Each point is reached from the start by the listed moves, each made 0, 1 or 2 times, or once backwards (-1), plus a little noise. Say if it took an odd or an even number of moves. Then give how often each move was made.
In the rows, 128 means zero.

Moves:
(1): [172 135 123 101 126]
(2): [122 141 148 156 127]
Start: [124 100 126 110 121]
Points:
[90 79 112 112 125] -> even (-1, -1)
[80 95 130 139 121] -> odd (-1, 0)
[68 121 170 197 120] -> odd (-1, 2)
[153 134 160 138 114] -> odd (1, 2)

Moves:
(1): [163 128 118 114 121 127 137 122 137]
(2): [137 159 130 143 130 131 118 124 132]
(3): [135 126 156 128 121 126 121 134 129]
(4): [151 113 131 148 139 113 129 137 121]
(5): [141 130 125 112 170 140 125 131 121]
(6): [143 118 122 133 131 153 122 137 134]
(7): [128 134 134 138 122 147 157 135 123]
(8): [124 136 122 115 118 130 120 158 118]
Start: [134 122 135 132 125 123 129 140 121]
Points:
[119 128 189 122 63 61 86 163 119] -> even (0, 0, 2, 0, -1, -1, -1, 1)
[193 141 106 84 89 183 162 163 136] -> even (2, 0, 0, -1, 0, 1, 1, 1)
[136 173 92 122 103 220 127 210 118] -> even (0, 1, -1, -1, 0, 2, 1, 2)
[79 135 146 109 176 107 99 95 122] -> even (-1, 0, 0, -1, 1, -1, -1, -1)
[151 132 157 229 96 149 159 212 94] -> odd (-1, 1, 0, 2, -1, 1, 2, 1)

Moves:
(1): [153 134 120 128 119 136 129 108 119 127 129 142 111 130 144 119]
(2): [128 156 121 117 142 131 154 125 135 115 141 124 119 129 129 123]
(3): [124 142 162 121 129 144 125 118 129 132 129 122 133 129 140 129]
(4): [138 138 124 162 139 124 130 137 118 137 134 128 132 136 136 122]
(5): [135 118 131 113 148 116 127 119 125 149 129 126 125 136 127 119]
(6): [129 123 122 132 132 140 121 129 139 126 132 127 122 130 128 125]
(7): [118 104 139 124 134 136 147 134 142 138 142 138 130 111 129 133]
(8): [142 129 134 116 120 134 123 148 127 128 144 121 136 133 128 124]
(9): [131 132 133 129 125 120 123 127 148 129 130 130 129 129 131 128]
(10): [125 142 121 129 119 132 133 121 125 145 142 125 126 130 124 123]
(11): [125 121 138 128 126 114 115 108 116 111 146 122 127 128 130 134]
(12): [116 144 137 125 133 130 120 133 120 127 124 155 129 144 125 128]
(13): [135 130 120 124 129 136 123 117 132 129 124 136 149 125 127 121]
(14): [128 120 129 125 114 134 146 115 131 123 116 131 131 156 126 130]
Start: [128 131 149 115 97 131 136 132 143 143 108 123 124 129 120 113]
Points:
[95 108 160 53 116 74 49 117 106 188 167 150 155 144 71 101] -> odd (-1, -1, -1, -1, 2, 0, 0, 1, 0, 2, 2, 2, 1, -1)
[110 215 236 131 96 174 72 175 94 107 143 122 166 190 129 120] -> odd (-1, 0, 2, 1, -1, 1, -1, 2, -1, 0, 1, 2, 0, 0)
[139 221 132 155 143 146 249 106 148 205 138 80 87 173 139 84] -> odd (0, 2, 1, 2, 1, 0, 0, -1, 0, 2, -1, -1, -1, 1)

Moves:
(1): [145 125 129 130 125 139 140 142 128 135 130 136 136 119 126 133 119 134 131 118 128 128 133 125]
(2): [126 153 117 123 129 125 131 122 112 127 128 131 132 130 133 126 120 134 123 139 134 130 129 130]
(3): [123 135 146 119 126 122 129 127 130 131 123 121 128 133 122 127 128 136 114 127 133 123 128 128]
(4): [126 126 133 139 129 121 132 126 128 133 130 130 130 126 128 131 128 133 133 131 129 119 131 131]
(5): [129 133 130 120 143 133 123 133 130 123 119 117 133 137 125 129 133 126 136 135 128 113 129 133]
(6): [123 129 132 133 123 142 131 124 128 130 124 120 128 129 129 123 133 127 131 131 117 129 122 127]
(7): [110 124 122 129 134 124 150 134 127 125 131 127 124 128 120 113 129 126 127 123 131 125 125 127]
(8): [126 129 129 132 123 124 118 143 122 124 130 126 124 123 123 129 132 133 124 136 132 130 129 134]
(9): [127 138 127 131 123 132 126 131 137 130 131 127 127 130 129 128 129 127 126 124 129 125 135 124]
(10): [125 128 125 126 131 133 127 123 125 147 131 124 128 128 120 129 136 131 132 125 130 125 129 129]
(11): [123 127 132 125 137 146 121 133 115 121 149 126 123 135 130 138 132 127 123 134 118 131 130 122]
(12): [126 129 130 128 133 130 123 134 126 126 123 145 123 117 118 137 130 132 127 126 119 123 129 118]
(13): [119 126 132 132 126 133 123 127 130 123 136 134 140 124 127 125 128 129 130 119 125 128 128 132]
(14): [129 124 127 130 124 130 122 129 128 140 126 137 127 144 128 118 121 120 134 131 126 129 124 130]
(15): [128 135 133 129 138 129 126 131 117 139 129 134 127 121 139 121 139 123 124 134 129 135 134 131]
(16): [120 135 127 131 130 135 127 131 124 134 119 130 134 140 133 147 131 124 127 123 138 134 124 135]
(17): [130 133 130 130 127 131 136 128 126 124 130 135 132 137 118 126 144 137 133 127 131 132 128 125]
(18): [122 122 128 130 136 134 119 126 139 134 127 129 129 128 137 129 123 149 131 128 124 136 119 129]
(19): [128 129 136 122 123 127 127 131 130 125 126 126 130 125 129 131 129 125 138 127 133 124 123 123]
(20): [129 129 127 129 130 127 133 127 136 131 133 133 138 127 126 135 126 119 121 140 127 132 124 129]
(21): [122 120 128 127 127 142 122 121 126 120 126 130 128 118 131 127 129 130 119 128 146 125 123 128]
(22): [128 129 129 135 136 134 131 120 131 128 124 126 129 129 118 130 122 129 132 127 137 147 131 131]
(23): [120 124 126 122 125 126 130 123 128 135 125 131 130 131 131 132 124 130 128 132 126 129 144 128]
(24): [129 135 125 117 125 131 138 121 132 127 138 136 119 128 122 128 125 127 138 123 126 133 122 151]
Start: [130 125 130 119 144 139 127 119 128 137 123 132 132 136 134 135 133 124 128 126 131 127 122 124]
Points:
[67 79 139 131 165 204 113 129 133 179 83 186 180 116 94 117 164 207 148 111 146 111 121 101] -> odd (1, 0, 0, 0, 1, 1, 1, 1, -1, 2, -1, 2, 2, 1, 0, 0, 2, 2, 0, 0, 2, 0, 2, -1)
[66 138 183 80 131 181 132 74 178 187 113 145 134 101 114 126 160 176 146 54 136 106 142 152] -> odd (0, -1, 2, 0, 0, 1, 0, -1, 2, 2, -1, 1, 2, -1, 1, 0, 0, 1, 1, -1, 1, 0, 2, 2)
[133 148 186 122 185 249 106 134 99 147 129 157 173 150 164 184 130 104 160 118 177 119 194 122] -> even (2, 0, 0, 2, 2, 0, -1, -1, 2, -1, 2, 0, 1, 1, 2, 1, 0, -1, 2, -1, 2, 2, 2, 0)

Moves:
(1): [144 130 123 133 128 123 122 133 118 129 131 130 126 136 125 126 120 126 123 120 134 130 128 141 120 129]
(2): [130 138 139 136 121 125 126 125 126 131 130 121 136 132 124 147 133 131 127 119 127 138 136 127 140 131]
(3): [129 123 138 125 126 124 126 126 128 126 122 127 133 128 129 131 127 126 122 128 121 118 132 137 131 128]
(4): [131 123 131 144 131 131 129 133 126 128 132 125 134 129 129 117 127 125 140 126 123 122 132 127 118 132]
(5): [118 135 128 126 141 129 141 124 133 122 124 125 111 133 135 123 115 122 126 120 123 137 123 113 125 125]
(6): [138 120 127 125 134 145 126 125 133 124 125 138 125 121 119 126 130 132 124 124 121 132 129 135 121 118]
(7): [126 129 132 122 134 129 146 122 130 120 136 130 128 131 126 120 130 121 126 128 132 127 134 124 132 129]
(8): [127 131 130 131 128 124 135 139 135 132 130 129 134 118 135 126 128 133 128 124 124 123 132 129 122 125]
(9): [128 129 125 130 129 128 125 113 145 125 130 129 128 124 133 125 130 130 125 125 128 132 132 129 128 131]
(10): [125 113 130 134 120 139 137 117 147 134 129 123 120 134 138 126 131 131 128 124 130 121 120 132 146 114]
(11): [123 133 133 120 131 118 122 129 123 134 139 128 128 126 125 127 129 125 138 122 130 132 130 123 131 125]
(12): [127 130 124 135 134 131 131 125 131 132 122 139 130 127 121 123 118 126 128 128 125 126 124 127 133 133]
(13): [130 121 128 131 135 120 129 127 127 139 127 127 142 132 143 129 133 129 127 135 120 129 128 117 132 129]
(14): [124 135 121 134 122 132 125 127 135 131 127 130 131 138 124 124 132 141 127 137 115 133 128 132 129 122]
(15): [122 126 128 125 125 135 120 128 124 137 124 137 118 129 142 131 131 143 130 140 128 131 137 129 136 129]
(16): [132 124 125 135 127 117 125 130 133 133 131 124 121 136 129 145 129 132 126 132 127 118 137 125 124 122]
(17): [124 127 125 134 131 122 130 132 126 130 123 128 129 134 121 129 137 137 130 120 129 130 123 137 128 132]
(18): [136 134 129 130 130 121 133 119 120 121 123 132 130 120 124 123 123 147 128 132 124 126 123 129 122 118]
(19): [126 131 125 117 127 127 136 124 119 128 119 129 134 130 126 130 130 125 142 128 133 130 129 131 123 130]
(20): [136 140 132 119 132 127 125 131 127 140 129 120 111 130 127 126 132 129 130 139 136 133 128 126 127 131]
(21): [130 130 132 134 129 127 125 128 135 132 130 126 133 135 122 128 122 140 120 127 135 132 133 121 119 126]
(22): [125 119 128 139 122 127 132 133 129 131 129 129 126 125 126 122 126 131 130 136 128 143 128 130 120 130]
(23): [131 129 117 129 128 122 132 121 124 131 119 116 126 116 123 113 131 130 121 126 130 117 148 115 127 118]
(24): [127 129 123 124 135 131 124 127 120 130 129 126 131 126 128 131 124 130 131 133 130 127 130 140 124 126]
Start: [128 134 137 118 127 123 141 125 116 125 141 124 120 150 119 134 130 124 130 118 142 134 141 129 135 134]
Points:
[108 198 135 118 181 31 205 94 83 135 149 78 114 190 62 133 137 185 162 127 153 207 183 55 71 105] -> even (-1, 1, -1, 0, 2, 0, 2, -1, 0, -1, 2, -1, 1, 1, -1, 2, 2, 2, 2, 1, 2, 2, 1, 1)
[163 94 89 157 158 123 165 100 117 145 129 176 160 110 91 64 111 179 95 166 128 133 214 70 79 103] -> odd (0, -1, -1, 0, -1, 2, 2, 0, 0, -1, 0, 2, 2, 0, 1, 1, -1, 1, 0, -1, 2, 2, 2, 0)
[162 166 150 88 159 94 191 106 125 144 104 46 82 163 114 159 132 115 107 110 159 113 200 19 102 92] -> even (-1, 1, 0, 0, 2, 1, 0, 0, -1, 0, -1, -1, 1, -1, -1, 2, -1, 0, 2, 2, 2, -1, 2, -1)
[147 118 197 132 162 135 161 91 118 123 156 162 125 124 121 112 135 172 141 84 110 95 178 150 164 99] -> even (0, 1, 2, 2, 0, 2, 2, 1, 0, 1, 2, 1, 0, -1, 2, 0, 1, 2, -1, 0, 0, -1, 0, 0)
[193 134 150 163 157 125 188 87 151 129 128 81 91 182 121 105 94 135 85 52 153 123 141 86 123 88] -> even (2, 1, 0, 1, 2, 1, 0, 0, 0, 2, -1, 0, 1, -1, -1, 0, 0, 1, 0, 1, 2, -1, 1, -1)
[179 181 121 58 156 104 103 122 28 138 117 134 131 150 94 119 124 167 123 184 145 125 122 179 112 128] -> even (1, -1, 1, -1, -1, 0, 0, -1, -1, -1, 0, 0, 1, 1, 0, -1, 0, 2, 0, 2, 0, -1, 0, 2)
[139 74 144 186 135 165 148 112 183 169 125 123 119 249 144 130 120 149 145 110 91 175 121 125 108 98] -> odd (1, 0, 1, 2, 2, 2, -1, -1, 0, 2, 0, 0, 2, 2, 0, 1, 0, -1, 2, 0, 2, 1, -1, -1)
[127 143 174 157 143 90 155 83 70 140 124 127 226 164 94 131 168 179 176 127 93 136 152 157 165 146] -> even (-1, 2, 2, 2, -1, 0, 1, -1, 0, 0, 1, 1, 2, 1, 0, -1, 2, 2, 1, 0, 0, 0, 0, 1)
[125 88 137 92 109 127 140 113 61 164 100 113 148 185 160 165 199 143 116 141 147 124 172 189 212 142] -> even (1, 1, 2, -1, -1, 0, 1, -1, -1, 1, -1, -1, 2, 0, 2, -1, 2, -1, 1, 0, -1, 0, 1, 1)

Moves:
(1): [141 129 125 133 130 132 118 123 127 126 123 104 127 125 123 118 127 128 126 128 110 125 109 131 130]
(2): [123 140 136 128 126 143 128 130 136 119 123 127 140 139 123 131 130 123 126 130 127 135 128 131 113]
(3): [130 128 147 120 133 129 124 141 126 126 118 132 125 116 135 129 120 109 117 133 120 129 134 133 132]
(4): [129 132 124 129 144 125 126 123 122 131 130 124 122 138 133 134 136 114 144 118 123 126 121 120 122]
(5): [137 128 119 120 145 127 131 124 129 125 126 127 132 126 132 126 133 136 123 124 134 122 129 137 129]
(6): [125 124 128 131 122 162 135 131 120 128 124 112 116 124 133 140 112 143 125 118 121 128 143 129 124]
(7): [125 129 127 135 117 127 155 144 130 139 120 126 122 129 123 119 138 123 133 120 120 118 119 127 128]
(8): [130 128 122 119 131 132 125 134 120 120 130 132 131 134 129 129 126 122 126 134 129 126 120 128 135]
(9): [141 124 130 121 110 130 129 132 153 126 112 142 128 130 137 128 137 135 134 134 128 128 126 119 149]
(10): [130 129 129 127 138 129 126 129 128 145 124 118 130 128 123 135 127 134 129 137 133 130 131 131 136]
(11): [131 124 136 117 112 131 126 126 130 136 146 121 130 133 120 118 141 114 131 138 121 120 135 102 135]
(12): [145 126 124 133 125 128 136 130 119 134 125 138 126 139 114 134 125 113 119 130 124 129 136 127 128]
(13): [136 118 133 142 121 128 113 147 124 137 135 130 145 123 131 127 140 139 121 127 117 131 128 126 131]
(14): [131 132 136 124 127 120 119 135 131 134 133 129 120 140 129 110 132 133 128 112 140 135 124 129 140]
(15): [132 127 119 119 120 129 132 121 126 138 127 133 131 126 141 122 127 135 125 131 124 131 121 125 126]
(16): [134 123 135 123 126 124 138 121 133 123 131 127 120 136 133 136 134 130 126 131 128 132 123 126 128]
(17): [133 134 123 131 127 140 127 119 125 125 125 131 127 117 131 122 152 129 123 133 136 137 122 141 129]
(18): [131 146 130 134 131 119 128 126 135 124 140 133 120 127 136 130 125 140 132 135 128 117 136 140 136]
(19): [137 132 137 116 129 121 122 124 115 120 123 119 129 122 122 132 125 124 148 130 129 126 130 129 119]
(20): [128 125 126 135 131 134 123 127 127 122 123 124 129 137 132 123 131 128 132 140 129 130 138 126 124]
(21): [137 125 125 142 130 127 140 124 129 135 134 114 135 121 137 125 115 128 129 125 138 121 124 126 133]
(22): [129 132 131 128 129 126 133 133 128 127 130 129 123 118 127 128 127 137 131 130 123 144 130 125 133]
(23): [135 133 121 131 122 129 126 139 134 134 123 118 118 135 128 136 130 121 121 127 127 123 133 126 115]
(24): [124 125 127 123 134 128 127 139 131 121 134 128 135 128 135 124 122 124 130 125 126 138 134 148 127]
Start: [125 124 126 133 108 144 127 114 125 122 135 124 135 128 123 145 129 125 138 119 122 135 132 138 144]
Points:
[133 151 114 169 84 154 98 127 180 115 125 174 94 160 172 119 236 227 129 124 176 185 134 157 178] -> odd (-1, 0, -1, 0, 0, 0, 0, 0, 1, 0, -1, -1, 1, 2, 0, 1, 2, 1, -1, 2, -1, 1, 1, -1)
[186 83 113 123 81 226 80 128 81 136 200 73 151 167 149 148 149 93 100 99 26 119 103 88 163] -> odd (2, 0, 0, 2, 0, 2, -1, 2, 0, -1, 2, 1, 2, 0, 1, 1, 0, 0, -1, -1, 0, -1, 0, 1)
[186 127 52 150 95 161 144 97 155 105 117 140 138 130 201 79 249 166 195 139 48 109 75 191 182] -> odd (2, -1, -1, 2, 1, 0, 2, 0, 2, -1, 0, 0, 1, -1, 2, 0, 2, 2, 0, 2, -1, -1, -1, 2)

Moves:
(1): [133 130 122 126 131 123 119 130 123 122 125 124 134 131 129 134 115 136 137 111 127 132 131 129 149]
(2): [130 125 129 127 126 124 127 118 117 120 129 131 132 132 139 124 132 114 136 130 123 129 130 125 126]
(3): [123 143 115 115 146 111 133 150 125 133 126 121 151 136 121 138 118 129 117 137 139 125 130 119 143]
(4): [121 128 117 132 114 118 126 130 129 131 128 132 128 138 121 132 137 120 131 129 129 112 126 124 124]
(5): [138 114 134 124 134 124 121 125 128 156 142 134 130 131 111 112 141 127 118 136 125 133 121 126 114]
(6): [140 126 119 124 134 127 130 114 134 126 125 133 136 123 115 135 109 134 125 133 139 124 140 128 130]
(7): [118 128 126 138 120 125 121 125 121 136 127 131 128 135 125 125 133 126 125 133 123 130 132 133 132]
(8): [138 128 122 124 131 132 119 122 126 119 131 125 137 134 125 118 121 126 121 139 114 137 125 130 123]
(9): [109 121 124 118 128 118 117 137 125 121 139 139 136 142 122 136 129 132 130 140 125 125 133 138 127]
(10): [112 127 147 142 124 134 129 131 146 135 136 108 118 125 143 105 126 123 122 109 138 131 133 137 124]
(11): [136 131 125 133 117 114 122 140 131 132 138 138 124 135 129 120 127 123 114 134 114 135 131 130 124]
(12): [130 119 122 129 106 153 138 110 137 132 114 132 125 124 129 113 128 132 155 128 132 121 129 114 116]
(13): [126 120 148 123 148 129 134 129 132 127 146 126 128 140 123 124 125 142 146 141 130 122 117 123 127]
(14): [135 126 138 126 144 142 132 131 128 129 125 134 122 130 130 117 121 131 132 130 132 128 123 129 129]
(15): [121 120 128 141 136 114 117 136 125 129 134 126 135 129 133 128 120 136 124 122 117 141 118 141 111]
(16): [141 134 126 130 132 140 117 113 138 139 125 128 121 115 142 126 125 137 111 125 126 126 129 131 125]
(17): [124 116 126 141 121 124 128 132 129 128 134 129 133 135 123 114 139 138 127 132 137 124 123 128 122]
(18): [140 139 139 148 131 134 126 141 136 133 123 117 141 106 128 110 123 130 125 128 132 114 128 128 137]
(19): [139 126 117 128 132 116 116 133 131 132 125 122 122 121 126 124 124 129 113 136 125 131 129 130 126]
(20): [138 149 130 125 118 133 119 132 123 134 125 118 127 121 122 121 128 127 123 138 144 123 127 125 131]
(21): [125 124 128 131 134 138 126 125 130 120 133 131 131 127 139 134 119 123 140 129 129 140 120 131 134]
(22): [136 136 124 135 145 129 128 138 123 139 151 119 120 109 136 124 115 145 104 123 125 134 128 141 127]
(23): [137 118 120 132 134 120 135 138 131 132 134 119 143 138 121 119 130 141 140 139 136 123 127 147 122]
(24): [109 133 118 140 133 123 119 142 125 126 132 124 125 129 129 150 132 133 127 116 133 129 143 122 127]
Start: [126 133 132 130 109 112 130 131 125 126 133 132 135 124 146 133 126 125 116 130 130 147 135 130 138]
Points:
[129 75 196 145 102 190 162 122 182 128 217 158 105 173 136 19 127 172 182 167 154 105 76 138 100] -> odd (0, -1, -1, 2, 0, 0, -1, 1, 1, 1, 1, 1, 2, 2, -1, 0, 2, 0, -1, 0, 1, 1, 0, -1)
[106 105 25 111 194 130 129 128 126 118 108 170 160 100 164 224 40 249 127 103 164 142 192 159 91] -> odd (0, 0, 1, -1, -1, 2, -1, -1, 2, -1, -1, 2, -1, 2, 2, 2, 0, -1, 0, -1, -1, 1, 1, 2)
[90 84 24 114 166 73 60 165 123 127 130 161 227 189 104 160 81 133 112 204 120 199 179 141 139] -> odd (0, 0, 2, -1, 1, 1, 2, 2, 2, 0, 0, 1, -1, 1, 0, 0, 0, 0, 2, -1, 2, -1, 1, 2)

Moves:
(1): [132 113 130 129 137 130 151 147 140 132 120 129 124 128 119 129 120 113 129 130 128 136 133 129 115 138]
(2): [135 131 129 120 131 129 134 132 133 130 130 127 139 118 132 119 135 136 124 126 129 131 115 128 131 124]
(3): [134 112 124 109 136 128 135 131 148 116 134 125 119 134 124 110 126 120 127 118 123 125 133 120 132 119]
(4): [133 134 130 130 120 134 129 137 123 120 122 127 130 134 123 138 125 134 123 131 130 123 122 125 123 128]
(5): [132 139 129 130 135 129 131 122 125 161 133 140 131 144 143 137 117 132 117 132 130 109 121 126 133 124]
(6): [115 126 142 133 129 143 117 134 126 127 122 138 125 129 128 133 123 127 114 142 123 117 132 121 127 128]
(7): [128 130 128 125 126 140 129 135 124 131 123 133 138 135 127 133 129 134 121 125 135 126 136 117 125 132]
(8): [128 131 128 142 145 114 128 113 128 139 141 106 148 144 111 132 136 127 123 131 134 131 127 143 129 120]
(9): [130 122 121 124 142 135 133 126 129 120 132 128 129 115 122 119 134 126 135 124 136 128 129 121 125 127]
(10): [123 124 115 130 130 130 135 135 137 123 125 120 137 131 133 121 126 140 125 120 127 126 140 132 119 114]
(11): [129 135 125 131 127 134 133 119 125 130 135 117 127 122 130 131 132 123 129 123 120 120 138 127 124 138]
(12): [126 116 120 130 128 120 130 141 140 126 139 119 120 131 122 132 126 128 134 120 119 133 130 112 123 133]
(13): [134 136 121 129 130 119 138 131 128 126 129 117 123 136 124 130 128 120 132 138 125 136 130 120 139 134]
(14): [119 126 136 124 134 133 133 124 129 132 133 127 115 127 117 131 146 121 128 131 122 123 119 134 129 142]
(15): [129 113 117 133 111 129 130 132 115 132 116 105 137 121 124 128 124 137 118 133 120 119 128 133 139 122]
(16): [123 142 121 118 142 137 135 125 133 144 123 127 133 135 118 120 132 112 130 123 114 129 138 118 134 118]
(17): [122 132 127 112 119 119 129 123 148 136 126 127 129 129 125 140 129 143 134 120 138 118 126 122 123 123]
(18): [140 114 122 135 115 121 130 123 134 117 134 129 122 139 124 128 121 148 114 141 124 141 126 127 126 107]
(19): [122 115 110 146 123 130 126 134 117 117 133 143 134 136 154 127 120 113 118 137 142 135 117 107 119 137]
(20): [129 138 135 120 124 138 135 126 134 133 126 129 129 130 127 114 118 131 133 128 134 132 123 139 129 118]
(21): [138 140 124 145 142 135 108 135 127 128 133 119 120 133 107 129 135 114 111 132 133 143 143 131 113 134]
(22): [132 132 127 149 118 119 117 118 129 122 122 132 128 129 131 122 115 139 125 134 129 135 118 134 124 138]
(23): [123 114 124 120 144 130 128 134 135 123 138 126 142 134 128 129 117 143 118 128 139 139 120 131 113 121]
(24): [124 124 132 132 127 108 135 122 127 127 122 125 124 124 120 134 123 124 126 115 141 140 128 132 141 126]
Start: [120 133 121 132 126 124 125 132 126 127 133 124 130 110 128 118 113 118 129 125 135 115 115 138 115 142]
Points:
[84 203 179 78 175 159 75 146 193 174 141 166 78 174 81 126 92 124 96 151 127 116 85 103 114 186] -> even (-1, 0, 1, 0, 1, 2, 1, -1, -1, -1, -1, 1, 2, 2, -1, 1, 1, -1, -1, 1, 1, 2, 2, 0)
[135 34 29 138 142 178 216 249 147 121 142 85 153 164 165 80 50 96 56 137 121 78 112 45 102 99] -> even (1, 1, 2, 2, 2, 1, 0, 0, 1, 2, 0, 2, 1, 0, 2, 0, -1, 0, 2, 1, 0, -1, 0, 0)
[102 147 136 70 130 184 212 208 134 219 64 160 168 99 165 99 59 94 146 134 135 93 118 110 147 126] -> odd (2, 1, -1, -1, 1, 1, 1, -1, 0, 0, -1, 0, 1, -1, 1, 1, 0, -1, 0, 2, -1, -1, 0, 0)
[84 127 116 122 124 60 169 84 198 165 206 107 162 144 179 111 70 181 109 87 160 132 64 130 127 75] -> even (-1, 2, 0, -1, 1, 1, -1, 1, -1, 1, 2, 2, 0, 0, -1, 0, 1, 1, 1, 2, -1, 0, 1, 2)
[159 176 52 230 213 109 186 157 113 169 139 83 226 232 94 163 77 80 43 141 167 191 164 139 51 112] -> odd (2, 0, -1, 2, 1, -1, 1, 2, -1, 2, 1, -1, 1, -1, -1, 2, -1, 1, 1, -1, 1, 0, 1, 1)
